Rows are points. Any point is a mix of the corners, with weights that add up to 1. It lies inside the corners' shape when no weight is negative. Say inside or outside, and name the corners with a negative weight.
In the rows, zero is written as 128.

Corners:
(1): [191 103]
(2): [145  83]
(3): [ 74 143]
Points:
[161  82] => outside (3)
[185 104] => inside
[158 117] => outside (2)
[ 93 129] => inside

Corners:
(1): [123 121  99 149 139  40 154  70]
(2): [ 66 146 138 131 134  52 194  65]
(3): [193 172 134  76 169 228  44 155]
(4): [ 44 135 102 155 112  97 168 123]
(5): [ 86 114 152 157 187 113 148 120]
(6): [207 149 153  88 144 211  49 211]
(7): [117  86 166 155 139  86 183  61]
(8): [148 126 122  88 146 196 123 196]
(9): [ 81 161 122 152 114  77 208  92]
Points:
[125 134 115 134 140  92 140 101] => inside
[111 128 142 128 141 130 151 124] => outside (1)
[ 76 119 131 157 137  65 199  81] => outside (3, 6)
[128 130 123 107 141 164 134 166] => inside
[ 65 159 109 153 132  78 173  88] => outside (6, 7, 8)
[110 139 138 129 138 123 155 118] => outside (1)
[ 89 122 131 146 132  97 167 110] => outside (3)
[126 131 141 129 147 116 148 112] => outside (4)

Corners:
(1): [ 78 167  49 173 207 131 209 214 156  88  33 144 219 191]
(2): [ 50  64 110 174 153 119 100  55 162 135 111 131 112 122]
(3): [ 52 157 189  55 116  99 103 156 101 145 114 174 121  64]
(4): [122  60  50  49 101 105  58 104 179 157 116 193  67 131]
(5): [142 119  77 115 101 111 102 211 153  99  87 129 201  68]
(6): [149 133  61 125 123 138 129 194 104 103 176 129 151  66]
(7): [141 162 115 133 117 169  59  56  95  79 109  82  62  89]
(8): [217 149 180  63  30  96  49  70 121 176 179  81 124 158]
(9): [ 40 121 154 141 105 164 195 136 141 115  58 108 177 143]
(10): [150 142 186 164  45 134 129  80  76 137 114 173  67 131]
(11): [174 105 132 151 163 201 145  95 128 111  94 128 154  57]
(12): [133  38  60 183 143 210  89 131  66 104 104 218 196  84]
(13): [165 158 155 122 117 212 125 185  90 155 128  91 128 100]
(14): [108  73 153  73 165  98 113 187 219  89 118  72 136 156]
(15): [173  59 113 139 131 153 162 107  95 175 120  99 175 109]
Points:
[132 133 150 104  88 128  93 110 126 128 127 127  96 102] => outside (1, 12, 15)
[ 99 156 153 109 120 117 143 173 137 127 101 127 156 112] => outside (4, 7, 12, 15)
[121 113  90 126 124 135 122 153 122 110 103 147 161 124] => outside (2, 11, 13)
[138 125 131 109 112 133 115 129 135 131 121 112 124 115] => outside (12)
[130  88  59 133 185 141 132 158 146 102 103 137 174  88] => outside (8, 9, 10, 13)
[127 115 130 129 110 139 132 135 125 133 109 142 139 118] => outside (7)
[114 113 106 144 136 159 130 139 118 113  96 135 145 110] => outside (8)
[125 109 101 107 136 140  87 146 129 115 125 146 141  95] => outside (9, 10, 15)
[141 128 137 126 105 143 112 131 109 127 122 123 147 112] => outside (4)

Corners:
(1): [125 126 119 155 140 148 136 107 109 107 126 112  49 168 104 139 128 152
 120 116]
(2): [ 67 171 122 164 157 173  93 138 175 111 114 121  64 140 204  90  23  95
 146 193]
(3): [102 198  87 150 118 178 119 103 129 159 105 115 131 160 173  82 147  96
 123 149]
(4): [115 135 183 173  98 139 116  94  85 128 148 144 132 135  98 112 141 182
 180  53]
(5): [ 74 175 127 159 142 152 135 112 133 142 115 150  66  98 141  60  58   7
 109 148]
(6): [125  78 158  96  50 111  57  71 121 128 155 140 125 161 121 104 176 189
 195  50]
(7): [143 106 113 107  70 139 135 108 137 147 151  91 139 106 131 113 164 153
 174  21]
(8): [166 119 148  74 111 103 172 189 188 155 169 187 149 137  67 142 153  82
 123 121]
(9): [ 66 182 168 164 140 169  71  36 166 142 145  29 112 127  82  83 121 185
 185  88]
(10): [ 93 124 132 108  77 105  66  96  97 173 138  81 172 165 145 177 172 194
 136  36]
(11): [131  63 134  94 135  86 118 178 108 190 137 143 119 122  65 112 167 203
 159  94]
(12): [133  87 136  58 172 125 199 166 175 182  72 195 106  41 153 135  83  39
  70 175]
(13): [145  84 140 162 117  77 129 126 185 187 146 134 143 157  78 108 156 167
 136  75]
(14): [133 104 161 123  82 106 119 163 161 171 161 128 103 124 103 110 240 200
 123  88]
(15): [ 75 126 118 160 126 146  41  81 150  81 161 106 145 139 160 115 105 154
 156 146]
(16): [125 110  87  99  75  71  86 154 152 133  80 175 145 128  90 110 172 154
 202  42]
(17): [110 123 217 159 116 159 130 102 123 100 129  73 106  97 133  96  70 147
 102 151]
(18): [182 151 114  82 229  96 200 152 168  98 114 179 134  91 122 117  82  91
  82 161]
(19): [175 130 136 121 221 153 110 175 147 159  66 159  72  65 108 129  85  41
  79 173]
(20): [110 138 158 187 124 133  78 105  97 129  97  74  92 139 148 142 165 118
 204 132]
(21): [ 94 122 105 123 220 155 151 147 147  76  72 146 143 155 183 114 104  32
  74 169]
Points:
[118 143 142 124 150 154 127 118 120 138 111 120 100 118 142 117  99  96
 124 131] => outside (13, 14, 15, 16)
[118 122 127 120 136 123 116 142 165 153 118 126 117 125 120 137 135  94
 127 113] => outside (3, 4, 6, 11, 17, 18)
[125 132 136 129 137 132 124 131 146 151 115 131 110 121 119 109 127 119
 131 116] => outside (15)
[117 129 151 141 135 140 102 106 136 125 136 104 121 141 124 114 129 150
 139 114] => outside (5, 12, 16)

Corners:
(1): [ 87 141  94 131  88 140 115 181 137 167 136 136 115 140 155 105 130 121
 110  38]
(2): [150 171 141 140 170  87  96 208 120 158 168 116 125 149 140 185 131 118
 173 188]
(3): [207 145 104 164 199 168 187 127  90 119 115  94 106 147 191 159 116  79
 101 151]
(4): [157 147 148  94 171  80  92 195 135 199 176 122 111  67 112 101  52 170
 198 209]
(5): [ 90 109 138  67 195 180  79 132 127 143 156 161 155 136 159 208  89 146
 111 208]
(6): [127 117  56 200 166  59 173 198 173 133 183 174 156 109 155 156  97 101
 116 125]
(7): [127 127 164  90 190 138 142 179 134 114 125 121 146  87 141 112  61 158
 109 121]
(8): [ 95 146  64 174 142 120  95 164 140 141 116 209 140 113 144 152 155 156
 147 142]
(9): [155 191  77 152 185 177 106 140  99 139 120 164 173 143 109 106 110  48
 117  25]
(10): [201 179 115 164 116  99  64  89 139 163  75  72 126 177 127 127  86  85
  67  83]
(11): [189 200 172 114  65 126 139  29 106 139 134 101 120 115  87 140  95 197
 117 102]
(12): [123 119 127  93 120 114 147 209 190 101  65 187 135 101 156 157 130 111
 182  87]
(13): [128 142 156 167 171 197 102  88 140 131 156 237  56 112 129 122  56 108
 137  25]
(14): [164 193  90 155 196 162  80 131 189 163 123  94 145 115  56 124  41 135
 120 178]
(15): [133 155 221 120 128 153 222 110 157 137  79  90  87 112  29 126 130 201
 109 216]
(16): [146 145 162 147 207 186  82 118 129 108 134 111  99  46  85 175 119  64
  57  75]
(17): [ 91 149 183 168  80 121 140 123 151 132 152 102 133 127 141 116 161  90
 101  52]
(18): [ 76  95  93  81 163 149 137 133 129 110  72 154 106 130 165 182  83 184
 192 150]
(19): [157 197  94 131 118 122  97 120 141  68 103 106 113 130 149 140 149  36
  60  67]
(20): [114 141 145 150 128 115 139 186  76 143 115 143 117 127 162 144  39 157
 139 180]
(21): [151 129 155 184  50 132 160 111 142 162 103 103  90 174  33  77 119 199
 168 177]
Points:
[166 155 148 140 116 117 151 108 124 103  96 133  97 117 126 162 116 151
 126 118] => outside (1, 4, 5, 9, 14, 17)
[115 124 133 140 154 157 147 135 152 105 113 159 112 104 115 131 141 110
 128 106] => outside (1, 2, 10, 11, 14, 20)
[131 140 139 141 138 130 130 146 143 146 125 128 120 120 117 134  96 148
 133 141] => outside (9, 19)
[126 140 128 143 158 142 122 157 136 144 129 143 125 120 125 133 100 121
 128 116] => outside (11, 19)

Corners:
(1): [101  84 165 115 163 180 154 108 119 167 158  76  70 183 175  72  77 133
 201 133]
(2): [139 132 113 166 119 125  97 176 135 190  83 164 102 121  81 121 100  93
 170 175]
(3): [143 143 114 109 131 120 221  57 163 119 146 171 139 133 136 185 229 113
 130  70]
(4): [ 59 148  84  71 123 132 123 127 141 122 155 171 132 133 160 117 151 140
 134  30]
(5): [ 77 194 165 134 191 236 129  93 111 158 152  72  54 110 182  91  88 138
 167 158]
(6): [153 131 156 171 216 129 104  94 114 114 118  86 122 114 145  58  97 122
 153 155]
(7): [174 120 106 137 129  67  91 198 149 185  36 116 178 111 102 167  79  93
 124 165]
(8): [ 83 159 119  94 152 100  35 123 134 146  81  66 142  80  92 139  87 133
 131 242]
(9): [108 169  84 162  72  92 118 141 129 152  73 158 130  75 112 141 111 136
  55 180]
(10): [121 123 197 174 179 201 143 103 109 153 155  54  79 105 120  92 116 149
 157 115]
(11): [105 143 113  52 101 128 200 151 154 173 130 216 178 157 108 155 206 121
 125  86]
(12): [ 96 118  60 111  77 102 160 161 158 103  66 197 170  73 116 143 159  77
  76 118]
(13): [138  87 110 150 166  74  98 198 152 176  89 120 132 142 112 153 133 119
 113 180]
(14): [ 75 179 157  97 117 185 121 106 191  94 140 133  75 141 132  87 129 117
 145 131]
(15): [117 148 141 117 109 249 140  91 133 103 154 131  71 170 149 109 188 145
 182 100]
(16): [189 140  87 125  90  85  64 169 166 201  81 121 160  84  94 126 107  86
  76 180]
(17): [104 144 118 114  70  94 184 176 143 146 126 186 165 178  75 201 188  66
 106 125]
(18): [178 126 141 140 115  86  94 164 119 129  74 156 127  99 108 160 146 103
 100 158]
(19): [104 164 187 142  91 159  90 121 143 161 151  78 129 112 141 154  96 145
 173 219]
(20): [116 154 146 138 116 174 121 102 125 113 118 103  67 144 170  56 183 110
 186  94]
(21): [186 131  73 113 105  72 185 220 146 155 113 159 146 135  70 139 135  86
 113 135]
Points:
[112 149 144 129 109 139 124 136 140 149 127 121 129 125 124 143 128 118
 142 162] => inside
[142 118 123 139 152 140 120 140 143 139  97 110 107 115 120 109 107 107
 140 155] => outside (4, 9, 11, 17, 19, 20)
[122 146 102 113  89  99 133 161 158 146 101 158 154 110  94 168 149 114
  88 140] => outside (1, 2, 5, 6, 20)
[125 146 140 129 114 135 114 135 141 146 118 123 122 120 126 132 131 118
 140 156] => inside
[109 147 114 118  95 136 138 151 155 149 115 173 135 125 113 163 164 114
 112 117] => outside (1, 6, 8, 20, 21)

Corners:
(1): [180 131  71 146 123  84 122  49 112 125 115  52 121   7  88 112  56 149
 106  99]
(2): [ 98  58 162 123 114 103 148  79  67 102 128 215  64 200 113 159 114 181
 134 119]
(3): [145  90 133 162 142  98 133 128  84 162 169 163  91 119 187 105 161 117
 138 147]
(4): [112 110  85 143 131 206 100 163 161 163 143 149 148  78 144 113 157  72
 143 164]
(5): [ 90 131 117 100 109 101 234 169 134  83 110  98 199 179 111  70  62 127
 130 113]
(6): [142 131 122 179 118 154 114 175  99 217  96 185 152 146 134 158 114 166
 241 123]
(7): [ 45  60 128 140 144 123 181 157  65 112  39  71 126 211  40 146 139  71
 146 146]
(8): [141 103 102 153 119  99 181 125 189 131 113 162 184 151 177 122 227 169
 193 124]
(9): [168 160 179 142  90 128  93 138 131  38 146  96  77  79 120 170 105 111
 186  94]
(10): [237 126  94 166 151 114 144 176  76  52 166 127  98  97 155 181 148 106
 102 150]
(11): [183 133 112 111 113 111 123 123 147  62 114 138 106  99 113 108 107 122
 134  72]
(12): [158 160 205 200 111 166  41 109  82 178 127 193 101  49 126 107 177 111
 158 177]
(13): [ 86 123 125 104 100  92 128 114  83 128  62  79 126 140 129 117  43 103
 102 147]
(14): [140 175 136  46 104 100 120 112 166 183 165 134 147 173 149  94  98 201
 146 120]
(15): [ 91 119 152  86 160  73 152 130 140 100 111  43 107 150  99 178  37 207
 121  39]
(16): [100 166  81 112 128 161 123 147 203 131 130 134  78 151 152 131 156 111
 176 174]
(17): [148  82 168 136 148 125 159 182  93 137  63  61 116  93  72 151  83  58
 138 120]
(18): [ 57  94 184  82 151  46 141  82 132 107  87  81 101 197  55 141  48  84
 126 109]
(19): [166  94 147 112 167 128 122  71  74  59 129 132  79 156 123 119  67 101
  83 127]
(20): [145 100 107 157 146  87 166 231 143  61 145 118 224 122 169  87  93 205
 191 139]
(21): [ 78 119 121 104 165 167 119  86  56 156  66 132 162  90 115 142 155 133
 163 170]
Points:
[144 129 125 144 129 130 114 128 114 144 138 150 122 124 152 132 141 152
 160 145] => outside (5, 11, 17, 18)
[139 119 137 129 126 111 133 132 122 111 119 123 115 127 119 133 106 132
 144 113] => outside (21)
[120 125 119 131 123 117 134 128 127 129 117 125 132 126 128 129 122 143
 156 128] => outside (17, 19)
[125 101  88 155 143 120 176 171 130 126 105 117 184 132 147 112 138 118
 167 154] => outside (2, 9, 11, 12, 14, 15)
[113 114 139 119 133 104 141 123 115 115 108 114 124 147 113 125  90 119
 138 126] => inside
[109 101 134 127 139 125 144  94  71  99  83 115  98 120 101 149 131 116
 127 134] => outside (4, 6, 14, 18, 20)
[125 116 124 119 133 111 145 132 125 107 115 108 121 134 120 134 102 131
 144 116] => outside (12)

Corners:
(1): [ 36 123 133 133 152 156 162  94 150 127 120 110 174 152 137 185 175 122
  97 124]
(2): [109 140  96 185 180 142 113  72 125  96 105  86 157 146 143 141 112  38
 206 115]
(3): [113 115 111 135 146 162 146 144 161  96 168  73 193 129 167  85  93  80
 158 137]
(4): [ 89 137 156 145 157 204 145  99 147 146  76  99 118 129 157  83 160  47
 151 117]
(5): [114 220 182 109 116 119 150 197  84  69 174 119 138 126 135 139  99 137
 150 158]
(6): [149 159 138  61 133  89 137 136 102  75 152  85 144  72  87 104  68 117
  96 181]
(7): [102 186 165 105 138  81 105 183  77 132 156 143  44 117 107 128  70 177
 105  87]
(8): [124  80 149 146 148 160 130 160 111  92  98  74 175 117 113  99 168 137
 141 129]
(9): [160 209  75 123  87 118 100 167 130 125 177  77  97 155 118 203  96 156
  96 126]
(10): [107 198 112  72 164 122 118  82 194 131  98 158  93 230 125 184 176 165
  97  75]
(11): [137 221  64 117 129  86 150  41 209 132 139 135  88 111 138 180 153 178
 109  42]
(12): [ 85  97  92 142 129 158 158  68 106 140 121  55 165 141 175 116 147  97
 168 187]
(13): [133 161 199  78 113  47 135 227 137 110  93 161  45  67 158 104  97 129
 181 116]
(14): [ 92 218  84 154 130 142 120 129 146  82 130 162  40 176 115 231  66 209
  48 135]
(15): [128 121 130 204 110 142 185 216  24 112 129 127 156 122 145  81 124  77
 159 168]
(16): [158 123 198  78 148 105 137 132 151 118 169 105  94  86 117 128  85  92
 210 114]
(17): [169 160 154  25 122 131 119 145  98 122 132 126 137  74 141 136  45 121
 176  87]
(18): [142 127  92 170 192 153 119 145 122 167 133  94 167  80 126  66 106  88
 249 157]
(19): [ 78 166 152 190 128 146 141 116 149 169  59  74 147 188 149 136  91 142
 117 125]
(20): [ 55 179  80 175  60 175  81  89 161 114 138 197 126 199  73 182 110 169
  52 117]
(21): [153 143 179  86 154  67  88 154 122 100 153 139 104  92 161 140  69 133
 109 160]
Points:
[ 97 166 105 142 122 133 118 109 141 125 124 134 120 147 126 150 108 133
 112 120] => outside (5, 8, 16)
[132 118 140 101 179 150 152  93 133 114 124  86 172 117 154  99 152  65
 183 135] => outside (7, 9, 13, 14, 19, 20)
[105 150 128 131 129 138 126 122 146 132 121 123 118 141 135 143 119 137
 122 119] => outside (2, 5, 6)
[109 155 116 140 145 134 123 115 142 130 124 119 118 141 139 145 108 114
 146 117] => outside (5, 6, 8)

Corners:
(1): [111 120 122 159 113 151 110 134 117  97 145 134 126 146 134 129 175 135
 140 123]
(2): [119 129 104 127 143 125 136 104 101 125 112 113 136 145 118 124 107 128
 115 135]
(3): [228 126 120 128 128 157 249 128 112 139 128 135 152 151 142 132  90 120
 120 118]
(4): [116 138 131 140  89 182 118 129 166  72 130 124 130 147 113 137 104 139
 165 108]
(5): [168 129 119 134 134 105  83 111 103 162 115 123 126  93 101 148 186 163
 165  95]
(6): [ 99 141 114 140 132 103 115 131  97 152 119 130 142 116 113 144 108 124
 157 141]
(7): [105  90 119 167 117 126 164 140 131 124 139 115 136 141 128  57 144 134
 104 123]
(8): [ 88 147 111 193 106 136 156 149 196 123 152 134 122 138 155 118 131 149
 102 193]
(9): [137 119  93 137 117 150 100 109 108 155 124 148 135 107  76 112 120 147
 129 130]
(10): [109 150 101 129 145 140 153 131 129 103 149 132 131 145 133 132 127 134
 159 121]
(11): [ 93 112 105 150 107 126  95 133 130 143 135 107 125  92 126 146 206 138
 161 122]
(12): [104 113 124 121 130 126 121 142 147  83 118 133  97 131 144 138 104  82
 152  94]
(13): [127 105 158 118 173  93 105 149 108 161 133 128 139 137  84 122 159 131
 115 147]
(14): [ 97 122 109 156 109 189 110  88 149 141 131 106 127 102 149 108 132 116
 152 109]
(15): [122 153 123 133 143 106 162 154 105 139 138 123 125 148 138 127 118 147
  81 119]
(16): [112 124 127 114 134 122 102 142 135 136  98 133 123 139 131  95 135  86
 160 110]
(17): [ 94 136 137 129 105 113 134 133 131 133 137 122 141  82 133 118 120 130
 141 156]
(18): [150 129 113 121 148 103 116 133 121 120 133 116 127 134 129 142 117  75
 153 108]
(19): [141 135 112 119 124 113 107 132  94 164 124 137 116 155 124 137 117 154
 148 167]
(20): [151 121 112 126 121 118 116 136 108 159 124 148 146 136 134 150 116 165
 136 139]
(21): [111 130 122 113 108 105 109 108 119 147 126 134 132 128  99 137 145 125
 154 119]
Points:
[117 134 113 139 115 114 122 137 130 114 137 123 119 134 140 143 136 141
 140 128] => outside (3, 6, 9, 13, 14, 16)
[130 131 116 135 132 130 132 128 120 133 127 129 130 143 125 125 119 129
 133 129] => outside (11, 17)
[129 131 118 121 117 138 151 121 116 133 121 133 136 135 125 116  94 128
 137 125] => outside (1, 5, 8, 11, 13, 18)
[127 129 119 141 122 127 138 132 127 126 134 127 130 132 120 127 132 133
 132 131] => outside (14, 16, 20)
